Each row of a before or after table is a point. One or more steps were done to the points. Then noise was added and the rows were shuffled. The steps act on columns, c1 being the first. Write out the steps. A step turns or swaps two columns, mirrors them in a line or flattens them onto one, adds a multiple of one to another, or multiplies or shifts one. Angles are multiples of 10 degrees, from the lower column toward the higher: turns from -170 to 170, lines from 10 to 170 but not 90. Use the fewest steps. Two steps may share a column if one is a turn and the other turns, adds or multiplies; they go together, in the order done. Otherwise the lowest column goes first.

Before, 14 rows:
[[-2.2  5.2 -1.1]
 [-4.2  1.3  8.9]
 [-7.1  0.9 -1.1]
 [ 6.4 -0.1 -4.1]
 [ 0.3 -5.1 -2.8]
 [ 0.6  4.4 -0.6]
 [ 1.4 -6.8  5.7]
 [ 4.5  5.2  4.4]
 [-0.4 -1.0  5.2]
 [-8.6  2.7  6.8]
 [ 4.8 -1.7 -3.0]
 [ 6.0 -1.4  3.7]
 [-0.4  2.4  1.4]
 [-0.8  5.0  4.0]]
After (14 x 3):
[[ 1.3  5.2 -9.5]
 [-2.6  2.5 -9.3]
 [ 2.5 -4.6  1.1]
 [-1.4 -2.7  5.4]
 [ 5.6  3.0 -2.8]
 [-8.1  3.7  0.5]
 [-1.6 -2.3  6.8]
 [-3.0 -6.8 -5.5]
 [-1.0  2.5  0.0]
 [-4.1  5.4 -2.5]
 [-1.8 -1.3 -4.3]
 [-1.3  3.9  1.7]
 [ 1.1  6.1  0.4]
 [-6.2 -3.1  0.1]]
Steps: turn c1 and c2 by -20 degrees; turn c1 and c3 by 140 degrees

Before:
[[ -0.5  -3.2  -0.7  -3.9  -0.3   3.8  -3.9  -1.7]
 [  1.4  -0.5  -0.4 -11.2   2.2  -4.5   2.4  -2.9]
 [  1.8  -1.1   5.3   1.3  -1.6   1.5  -0.8   2.8]
 [  0.9  -1.1  -1.2  -1.5  -0.9  -0.5  -5.3  -2.7]
 [ -5.1  -1.8  -0.9   0.9  -1.3   3.2  -2.6  -1.8]
 [  1.5   1.0  -1.4   0.2  -1.3   3.3  -0.4  -1.9]
 [ -2.6   0.4   4.7  -3.0   9.4   0.9   1.2  -1.2]
 [ -4.4   0.1   9.4   0.9  -2.1   1.8  -5.3   2.5]
 [  1.3   1.0   2.3  -2.0  -1.1   3.1  -1.2  -3.3]
 [  0.1   2.4  -0.1  -0.7  -0.4   3.8  -2.8   1.5]]
After, 10 rows:
[[  5.3   0.5  -2.8   0.9  -1.2   2.7   1.1  -3.5]
 [ -0.2   2.8   7.2  -2.2  -1.1   0.9   3.4  -6.3]
 [  6.9   2.2  28.3   1.0  -2.4   0.1   2.2   5.0]
 [  2.9   0.8  -3.6  -1.3  -1.1  -3.6   3.4  -5.5]
 [  1.8   4.4   0.0  -0.6  -0.1   1.3   4.2   3.0]
 [ -1.0   0.9  15.9   1.2  -1.6  -0.1   2.3   5.3]
 [ -1.0   3.0  -4.3   0.2  -1.3   1.5   3.0  -3.7]
 [  1.0   2.4  14.4  -2.9   9.7   2.2  -1.5  -2.5]
 [ -2.8   1.3  -1.6 -11.1   2.1  -2.9  -3.7  -6.0]
 [  2.8  -1.1  -2.4  -4.0  -0.1   1.4   4.5  -3.2]]
Steps: turn c1 and c7 by 140 degrees; turn c6 and c7 by 40 degrees; shift c2 by 2.0; multiply c3 by 3; multiply c8 by 2
